Each row of a before or after table is a point. One or more steps were done to the points. Then noise was added and the rows were shuffled. The steps act on columns, c1 being the first. Write out the steps. A step turns or swaps two columns, mirrors them in a line or flattens them onto one, adds a multiple of one to another, or multiplies or shifts one. Angles are multiples of 10 degrees, from the lower column toward the higher: turns from -170 to 170, lines from 10 to 170 but not 90. Use the fewest steps. Two steps may share a column if one is a turn and the other turns, adds or multiplies; they go together, in the order done. Otherwise the lowest column goes first.

Before, 9 rows:
[[ 0.34  0.02]
 [ 0.02  0.30]
 [-0.53  0.17]
 [-0.59 -0.07]
 [ 0.01 -0.27]
 [-0.77  0.40]
 [-0.44  0.62]
 [ 0.08 -0.46]
 [-0.18 -0.38]]
After (9 x 2):
[[-0.46  0.10]
 [-0.05 -0.59]
 [-0.39 -0.21]
 [ 0.42 -0.77]
 [ 0.16 -0.52]
 [-0.30  0.02]
 [ 0.64 -0.48]
 [-0.02  0.32]
 [ 0.31  0.06]]
Steps: swap c1 and c2

Before (8 x 3):
[[ 0.06 -0.01 -0.40]
 [ 0.37  0.53  0.87]
 [ 0.09 -0.15  0.06]
 [ 0.10  0.37 -0.29]
 [-0.01 -0.16 -0.32]
 [ 0.46 -0.03  0.38]
 [-0.21  0.47  0.13]
 [ 0.89 -0.26  0.59]]
After, 8 rows:
[[-0.26 -0.46  0.12]
 [ 0.08  0.15  0.05]
 [-0.36 -0.19 -0.28]
 [-0.03  0.00 -0.41]
 [-0.28  0.34  0.34]
 [-0.64 -0.09  0.88]
 [-0.37  0.90  0.62]
 [ 0.12  0.08 -0.31]]
Steps: turn c1 and c2 by 130 degrees

Before:
[[ 0.54 -0.24 -0.82 -0.54  0.13 -0.40]
 [-0.60  0.15 -0.48  0.13 -0.60 -0.15]
 [ 0.11 -0.55  0.26  0.07  0.03 -0.27]
 [ 0.20 -0.43 -0.64  0.23  0.13  0.35]
 [ 0.17 -0.54  0.07 -0.20 -0.14  0.65]
 [ 0.59 -0.60 -0.30 -0.31  0.12  0.57]
 [ 0.13 -0.26 -0.38 -0.65  0.07  0.51]
 [ 0.50  0.04  0.34  0.31 -0.11  0.64]
 [ 0.05 -0.31  0.43 -0.31 -0.57  0.34]
 [-0.21 -0.49  0.17 -0.35 -0.10 -0.43]
 [-0.30  0.34  0.04  0.46  0.39 -0.36]]
After:
[[ 0.13 -0.31  0.28 -0.46  0.01 -0.25]
 [ 0.48  0.59  0.34  0.21 -0.11 -0.34]
 [ 0.19  0.17 -0.64 -0.14  0.14 -0.53]
 [-0.29  0.33  0.07 -0.34  0.41  0.46]
 [ 0.15 -0.36 -0.34  0.59  0.06 -0.52]
 [-0.24 -0.70  0.18 -0.27 -0.09 -0.08]
 [-0.61  0.06 -0.53 -0.10 -0.57  0.23]
 [ 0.53 -0.70 -0.80 -0.01  0.14  0.10]
 [ 0.14 -0.08  0.02  0.25 -0.17 -0.82]
 [ 0.06 -0.23  0.37  0.23 -0.51 -0.44]
 [ 0.56 -0.21 -0.30  0.25  0.12 -0.85]]
Steps: turn c2 and c6 by 130 degrees; turn c2 and c4 by -130 degrees

Before:
[[ 0.31 -0.32  0.02 -0.26  0.29 -0.19 -0.38 -0.24]
 [ 0.06  0.43 -0.35  0.11  0.18  0.19  0.64  0.43]
 [ 0.54  0.05 -0.32  0.09 -0.08  0.52  0.52  0.07]
 [-0.08 -0.08  0.24 -0.60 -0.33  0.08 -0.07 -0.14]
 [ 0.20  0.35 -0.45  0.15  0.15  0.59  0.07  0.16]
 [-0.06  0.37 -0.76  0.33 -0.26 -0.07  0.32  0.14]
 [-0.23 -0.13 -0.18 -0.05 -0.14 -0.37 -0.17  0.20]
 [ 0.15 -0.36  0.17 -0.08  0.08 -0.24 -0.43 -0.36]
 [-0.38 -0.08 -0.16  0.20 -0.43 -0.16  0.04  0.57]
 [-0.31 -0.16  0.41 -0.12 -0.22  0.14  0.10 -0.31]
 [ 0.73  0.28  0.10  0.06  0.11  0.06 -0.21 -0.22]]
After:
[[-0.38  0.45  0.25  0.20 -0.43  0.14  0.03  0.58]
 [ 0.22  0.80  1.14  0.14  0.16  0.60  0.09 -0.14]
 [ 0.72 -0.40  0.03  0.05  0.10 -0.05 -0.21 -0.23]
 [-0.05  1.52  1.74  0.32 -0.27  0.01  0.32  0.18]
 [-0.21  0.50  0.25 -0.06 -0.14 -0.23 -0.16  0.35]
 [-0.08 -0.51 -0.51 -0.60 -0.31  0.02 -0.07 -0.17]
 [-0.32 -0.85 -0.90 -0.14 -0.22 -0.04  0.11 -0.34]
 [ 0.31  0.15 -0.30 -0.27  0.28 -0.30 -0.39 -0.11]
 [ 0.54  0.70  0.64  0.08 -0.08  0.49  0.52 -0.20]
 [ 0.07  0.53  1.01  0.12  0.16  0.38  0.66  0.27]
 [ 0.15 -0.16 -0.58 -0.09  0.08 -0.39 -0.43 -0.19]]
Steps: multiply c3 by 3; turn c2 and c3 by 130 degrees; turn c6 and c8 by -30 degrees

Before (12 x 11):
[[-0.10  0.30  0.38 -0.04 -0.53  0.40 -0.20 -0.15 -0.03  0.22 -0.92]
 [-0.01  0.37 -0.17  0.36  0.28 -0.21  0.01  0.57  0.33  0.29 -0.31]
 [-0.31  0.68  0.54 -0.57  0.43 -0.27  0.50  0.01 -0.25  0.33 -0.18]
 [ 0.22  0.42  0.05 -0.07 -0.24  0.22  0.44 -0.30 -0.43 -0.56  0.16]
 [ 0.18  0.63 -0.33 -0.08 -0.51 -0.70 -0.06  0.41  0.38 -0.01 -0.25]
 [-0.50  0.05  0.26 -0.05  0.54  0.25 -0.41 -0.57  0.38  0.00 -0.03]
 [-0.73  0.08 -0.46  0.42 -0.03 -0.59 -0.13 -0.19 -0.48  0.26 -0.37]
 [-0.23 -0.35 -0.27 -0.49  0.11 -0.72  0.51 -0.06 -0.54  0.37 -0.58]
 [ 0.22  0.38  0.59  0.04  0.01  0.04 -0.49 -0.36 -0.39 -0.06 -0.31]
 [ 0.15 -0.01  0.07 -0.59 -0.17 -0.06  0.07  0.67 -0.20 -0.37  0.16]
 [-0.37 -0.36  0.50  0.27 -0.03  0.23  0.22  0.22  0.37  0.10  0.20]
 [-0.52 -0.08  0.15  0.07  0.42 -0.60  0.40  0.47  0.00 -0.06 -0.42]]
After, 12 rows:
[[-0.32 -0.33  0.53  0.29  0.00  0.27  0.21  0.38  0.61  0.10  0.19]
 [-0.54  0.09  0.16 -0.01  0.55  0.24 -0.38 -0.94  0.36  0.06 -0.07]
 [-0.15  0.26  0.37 -0.02 -0.58  0.40 -0.25 -0.25 -0.09  0.13 -0.94]
 [-0.71  0.03 -0.44  0.42 -0.04 -0.60 -0.14 -0.31 -0.08  0.21 -0.38]
 [ 0.21  0.63 -0.32 -0.11 -0.49 -0.67 -0.05  0.65  0.31  0.04 -0.26]
 [-0.49 -0.06  0.17  0.09  0.39 -0.58  0.44  0.80  0.13 -0.04 -0.40]
 [-0.04  0.38 -0.15  0.36  0.28 -0.21  0.01  0.94  0.66  0.31 -0.28]
 [ 0.12  0.00  0.09 -0.59 -0.17 -0.04  0.08  1.09 -0.74 -0.35  0.09]
 [ 0.21  0.41  0.56  0.07 -0.01  0.08 -0.50 -0.60 -0.39 -0.08 -0.32]
 [-0.29  0.67  0.54 -0.59  0.44 -0.28  0.50  0.02 -0.79  0.35 -0.17]
 [-0.16 -0.34 -0.25 -0.50  0.08 -0.69  0.45 -0.12 -1.07  0.41 -0.61]
 [ 0.24  0.35  0.03 -0.08 -0.25  0.20  0.47 -0.47 -0.49 -0.59  0.15]]
Steps: add 1 times c4 to c9; multiply c8 by 1.6

Before, 12 rows:
[[-0.28 -0.05  0.16 -0.14  0.25  0.15  0.07  0.55 -0.61 -0.71  0.35  0.48
   0.48 -0.49]
 [ 0.37 -0.22  0.42 -0.36  0.27  0.18  0.36 -0.25  0.12  0.48  0.22  0.22
  -0.15 -0.56]
 [-0.36 -0.03 -0.04  0.43  0.50 -0.44  0.12  0.50 -0.67  0.06 -0.51  0.06
  -0.09  0.26]
 [ 0.68 -0.59 -0.24  0.18  0.43 -0.54  0.14 -0.11 -0.32  0.21  0.25  0.27
   0.67  0.36]
 [ 0.32 -0.75 -0.42 -0.31 -0.25  0.07 -0.03 -0.44 -0.56 -0.39 -0.23  0.16
  -0.38 -0.43]
 [-0.16  0.24  0.28 -0.21 -0.12  0.31 -0.21 -0.36  0.22  0.39  0.25  0.54
  -0.30  0.16]
 [ 0.03 -0.03 -0.48  0.28  0.09  0.26  0.39  0.32 -0.68 -0.39 -0.30  0.59
   0.75  0.19]
 [ 0.28  0.27  0.08 -0.42  0.03  0.39  0.35  0.38 -0.09  0.03  0.40 -0.08
  -0.12  0.00]
 [-0.30  0.00  0.00  0.63 -0.51 -0.71  0.07  0.56 -0.02  0.06 -0.42 -0.14
  -0.31  0.41]
 [-0.03  0.01 -0.59 -0.33  0.65  0.12  0.47 -0.31  0.22 -0.27 -0.18 -0.27
   0.35 -0.47]
 [ 0.19 -0.38  0.25 -0.14  0.33 -0.52 -0.62 -0.25 -0.05 -0.16 -0.58 -0.48
   0.71 -0.58]
 [-0.19 -0.11  0.44  0.38  0.00  0.35  0.04  0.08 -0.74 -0.73  0.18  0.41
   0.35  0.07]]
After (12 x 14):
[[-0.16  0.24  0.28 -0.21 -0.11  0.38 -0.30 -0.72  0.21  0.32  0.25  0.54
  -0.21  0.16]
 [ 0.17 -0.39  0.24 -0.13  0.32 -0.16  0.72 -0.51 -0.06 -0.52 -0.56 -0.48
  -0.62 -0.59]
 [-0.29  0.00  0.00  0.63 -0.53  0.06 -0.32  1.11 -0.02 -0.70 -0.42 -0.14
   0.08  0.40]
 [-0.19 -0.10  0.45  0.39 -0.01 -0.74  0.35  0.16 -0.73  0.35  0.19  0.42
   0.06  0.07]
 [ 0.03 -0.02 -0.48  0.28  0.09 -0.40  0.75  0.65 -0.68  0.26 -0.29  0.60
   0.40  0.19]
 [-0.02  0.02 -0.58 -0.32  0.65 -0.28  0.34 -0.61  0.23  0.11 -0.18 -0.28
   0.47 -0.48]
 [ 0.32 -0.74 -0.42 -0.30 -0.24 -0.38 -0.38 -0.88 -0.55  0.07 -0.22  0.15
  -0.03 -0.42]
 [-0.36 -0.04 -0.04  0.43  0.51  0.06 -0.10  1.00 -0.67 -0.43 -0.51  0.07
   0.11  0.27]
 [ 0.28  0.26  0.08 -0.41  0.03  0.03 -0.12  0.76 -0.11  0.39  0.39 -0.09
   0.36 -0.01]
 [-0.29 -0.06  0.15 -0.15  0.24 -0.69  0.49  1.10 -0.62  0.15  0.35  0.48
   0.06 -0.49]
 [ 0.66 -0.60 -0.26  0.20  0.44  0.21  0.67 -0.21 -0.32 -0.53  0.25  0.26
   0.14  0.36]
 [ 0.37 -0.22  0.42 -0.36  0.27  0.48 -0.13 -0.50  0.12  0.19  0.23  0.23
   0.36 -0.55]]
Steps: swap c6 and c10; swap c7 and c13; multiply c8 by 2

Before, 13 rows:
[[-0.79 -0.40  0.25  0.51  0.28  0.59  0.16  0.26  0.77 -0.33 -0.12 -0.54
   0.14 -0.04  0.28 -0.08 -0.04  0.14]
 [ 0.40 -0.75 -0.22  0.18  0.26  0.61  0.21 -0.09 -0.11  0.17 -0.48  0.22
   0.24 -0.01  0.11 -0.08 -0.09  0.01]
 [-0.32 -0.70 -0.47  0.22  0.40  0.07 -0.19  0.50  0.56  0.29  0.16  0.38
  -0.15  0.39 -0.43  0.15 -0.16 -0.18]
 [ 0.03 -0.03 -0.42  0.26 -0.04  0.37  0.31 -0.03  0.34 -0.19  0.06 -0.35
  -0.33 -0.13  0.29 -0.95 -0.06 -0.27]
 [-0.75 -0.08 -0.39  0.56  0.05  0.74  0.32  0.69  0.04 -0.12  0.45 -0.32
   0.32 -0.22 -0.03  0.72  0.18 -0.15]
 [-0.17  0.05  0.31 -0.81 -0.04 -0.35 -0.01  0.36 -0.86  0.08 -0.13 -0.24
   0.75  0.43 -0.17  0.29  0.32 -0.15]
 [-0.76 -0.68  0.17 -0.59  0.21  0.45  0.47  0.21 -0.28  0.13 -0.16  0.15
  -0.38  0.66  0.48 -0.06  0.25  0.43]
 [ 0.47  0.25 -0.31  0.22  0.38 -0.15  0.16  0.48  0.47  0.16 -0.11 -0.20
   0.10  0.29  0.73  0.41 -0.17 -0.32]
 [ 0.76 -0.51  0.49 -0.33 -0.55  0.36 -0.38  0.76  0.19  0.59  0.42 -0.46
  -0.06 -0.12  0.31  0.96  0.37  0.00]
 [ 0.35 -0.32 -0.51  0.29 -0.34  0.50  0.39  0.26 -0.12 -0.30  0.16 -0.67
  -0.49  0.79  0.04  0.36 -0.21  0.70]
 [ 0.03 -0.18  0.18  0.15  0.15 -0.09  0.04 -0.37 -0.29  0.42  0.31 -0.02
  -0.55 -0.11 -0.51  0.10 -0.31 -0.35]
 [-0.07 -0.69  0.15 -0.27 -0.38 -0.02  0.00  0.52 -0.37  0.06  0.42  0.52
   0.64  0.12 -0.19  0.81 -0.05  0.44]
 [ 0.23 -1.11 -0.41  0.06  0.05  0.80 -0.47 -0.04 -0.53 -0.10  0.04  0.33
  -0.17 -0.18 -0.01  0.21 -0.62  0.13]]
After (13 x 18):
[[ 0.03 -0.78 -0.20 -0.35  0.27  0.62  0.07 -0.07 -0.10  0.15 -0.40  0.22
   0.27 -0.01  0.00 -0.08  0.01  0.18]
 [-0.03 -0.31 -0.50 -0.23 -0.33  0.48 -0.39  0.25 -0.10 -0.30  0.24 -0.68
  -0.45  1.26 -0.07  0.37 -0.06  0.70]
 [-0.18 -1.13 -0.38 -0.04  0.00  0.77 -0.33 -0.04 -0.49 -0.10  0.04  0.33
  -0.15 -0.26 -0.13  0.19 -0.50 -0.33]
 [ 0.09  0.05  0.31  0.72 -0.04 -0.35  0.10  0.37 -0.90  0.07 -0.41 -0.22
   0.75  0.75 -0.11  0.32  0.22 -0.08]
 [-0.12 -0.40  0.23 -0.52  0.29  0.64 -0.07  0.25  0.79 -0.34  0.07 -0.53
   0.12 -0.05  0.14 -0.05 -0.30  0.22]
 [ 0.23 -0.50  0.50  0.47 -0.56  0.40 -0.18  0.77  0.20  0.61  0.27 -0.47
  -0.05 -0.21  0.21  0.97  0.59 -0.32]
 [-0.11 -0.67 -0.49 -0.15  0.42 -0.03  0.07  0.51  0.57  0.30  0.21  0.38
  -0.17  0.60 -0.43  0.15 -0.24 -0.26]
 [ 0.00  0.25 -0.30 -0.25  0.38  0.02  0.37  0.45  0.49  0.14 -0.01 -0.22
   0.10  0.47  0.75  0.41 -0.03 -0.02]
 [-0.11 -0.16  0.17 -0.02  0.13 -0.18  0.33 -0.37 -0.29  0.42  0.34  0.02
  -0.56 -0.16 -0.49  0.11 -0.28 -0.14]
 [-0.03 -0.02 -0.41 -0.24 -0.03  0.42  0.38 -0.01  0.34 -0.18  0.18 -0.35
  -0.33 -0.23  0.20 -0.96 -0.04  0.11]
 [-0.01 -0.08 -0.40 -0.37  0.05  0.69  0.28  0.70  0.04 -0.14  0.61 -0.27
   0.32 -0.36 -0.17  0.71 -0.09  0.18]
 [-0.03 -0.69  0.14  0.39 -0.36 -0.05 -0.37  0.53 -0.36  0.04  0.30  0.52
   0.63  0.19 -0.21  0.80 -0.08  0.17]
 [-0.01 -0.65  0.20  0.52  0.19  0.52 -0.16  0.24 -0.28  0.10 -0.35  0.15
  -0.39  1.07  0.38 -0.04 -0.02  0.65]]
Steps: flatten c1 and c17 onto the line at 70 degrees; mirror c4 and c11 in the line at 80 degrees; turn c6 and c15 by -10 degrees; turn c7 and c18 by 60 degrees; multiply c14 by 1.6

Before, 9 rows:
[[ 0.27 -0.18 -0.35 -0.57  0.50  0.09  0.34 -0.08  0.01 -0.08 -0.24  0.22
  -0.10  0.49  0.42  0.08  0.23 -0.84  0.00  0.03 -0.60  0.07 -0.01 -0.12]
 [ 0.54 -0.39  0.49  0.40 -0.19  0.01  0.59 -0.35 -0.44  0.13  0.21 -0.19
   0.38 -0.07 -0.34  0.40 -0.52  0.28 -0.12  0.70 -0.43  0.09  0.06  0.43]
 [ 0.46 -0.66 -0.26 -0.43 -0.15 -0.06 -0.11 -0.17  0.71  0.06  0.00  0.42
  -0.30  0.15 -0.52 -0.60  0.39  0.33 -0.06  0.60  0.06  0.29 -0.07  0.56]
 [ 0.29  0.46 -0.39 -0.52  0.83 -0.61  0.83 -0.28 -0.66  0.53 -0.11  0.21
  -0.84  0.53 -0.08  0.02 -0.27  0.19  0.00 -0.09 -0.49 -0.21 -0.12 -0.05]
 [ 0.37  0.32 -0.32  0.26 -0.47  0.42  0.66  0.29 -0.34  0.14 -0.26  0.55
   0.10 -0.04  0.09  0.34  0.53 -0.71 -0.39  0.73  0.35 -0.44 -0.24 -0.57]
 [-0.39 -0.60 -0.38  0.37 -0.13 -0.03  0.28  0.41  0.69 -0.43 -0.20  0.37
  -0.64 -0.12  0.15  0.06  0.16  0.08 -0.61  0.81 -0.25 -0.44  0.47 -0.52]
 [-0.24  0.34  0.09 -0.49  0.12  0.30 -0.07 -0.21  0.64 -0.26 -0.35 -0.58
   0.32 -0.30  0.45 -0.71  0.28  0.31 -0.01  0.02  0.01 -0.59  0.10 -0.35]
 [-0.08 -0.26  0.31  0.41 -0.36  0.42 -0.07  0.16  0.21 -0.26 -0.37 -0.06
  -0.73  0.35 -0.51 -0.09  0.50  0.10  0.23 -0.35  0.01 -0.09 -0.38  0.37]
 [ 0.36  0.07 -0.14 -0.05  0.25 -0.07 -0.19  0.01 -0.31  0.65 -0.39 -0.59
   0.31  0.16  0.67 -0.14 -0.33 -0.65 -0.21 -0.19 -0.30 -0.52  0.70  0.06]]
After, 9 rows:
[[ 0.56 -0.41  0.48  0.39 -0.19  0.01  0.60 -0.71 -0.43  0.14  0.22 -0.20
   0.38 -0.09 -0.35  0.41 -0.53  0.28 -0.12  0.72 -0.43  0.11  0.08  0.43]
 [-0.07 -0.25  0.31  0.39 -0.35  0.39 -0.06  0.32  0.22 -0.26 -0.38 -0.07
  -0.74  0.36 -0.52 -0.13  0.49  0.10  0.23 -0.36 -0.02 -0.11 -0.39  0.37]
 [-0.39 -0.59 -0.38  0.38 -0.14 -0.02  0.33  0.81  0.69 -0.46 -0.22  0.34
  -0.62 -0.11  0.15  0.09  0.17  0.11 -0.62  0.80 -0.25 -0.46  0.48 -0.52]
 [-0.24  0.32  0.10 -0.50  0.12  0.32 -0.09 -0.39  0.61 -0.25 -0.37 -0.61
   0.34 -0.30  0.44 -0.70  0.25  0.26  0.00  0.03  0.00 -0.62  0.07 -0.37]
 [ 0.36  0.33 -0.32  0.26 -0.47  0.42  0.64  0.57 -0.33  0.12 -0.23  0.56
   0.06 -0.04  0.09  0.34  0.51 -0.71 -0.35  0.73  0.40 -0.46 -0.22 -0.57]
 [ 0.32  0.45 -0.38 -0.50  0.86 -0.61  0.85 -0.56 -0.66  0.54 -0.13  0.21
  -0.83  0.55 -0.08  0.04 -0.26  0.17 -0.01 -0.09 -0.48 -0.21 -0.14 -0.03]
 [ 0.34  0.05 -0.15 -0.06  0.25 -0.09 -0.19  0.01 -0.31  0.61 -0.39 -0.59
   0.31  0.15  0.69 -0.16 -0.35 -0.63 -0.22 -0.20 -0.33 -0.53  0.72  0.05]
 [ 0.43 -0.68 -0.26 -0.45 -0.16 -0.04 -0.12 -0.34  0.71  0.06  0.00  0.40
  -0.29  0.14 -0.52 -0.59  0.38  0.33 -0.05  0.62  0.07  0.33 -0.06  0.58]
 [ 0.29 -0.18 -0.35 -0.58  0.52  0.09  0.34 -0.16  0.03 -0.09 -0.24  0.23
  -0.13  0.50  0.40  0.07  0.24 -0.81  0.00  0.05 -0.62  0.08  0.01 -0.15]]
Steps: multiply c8 by 2
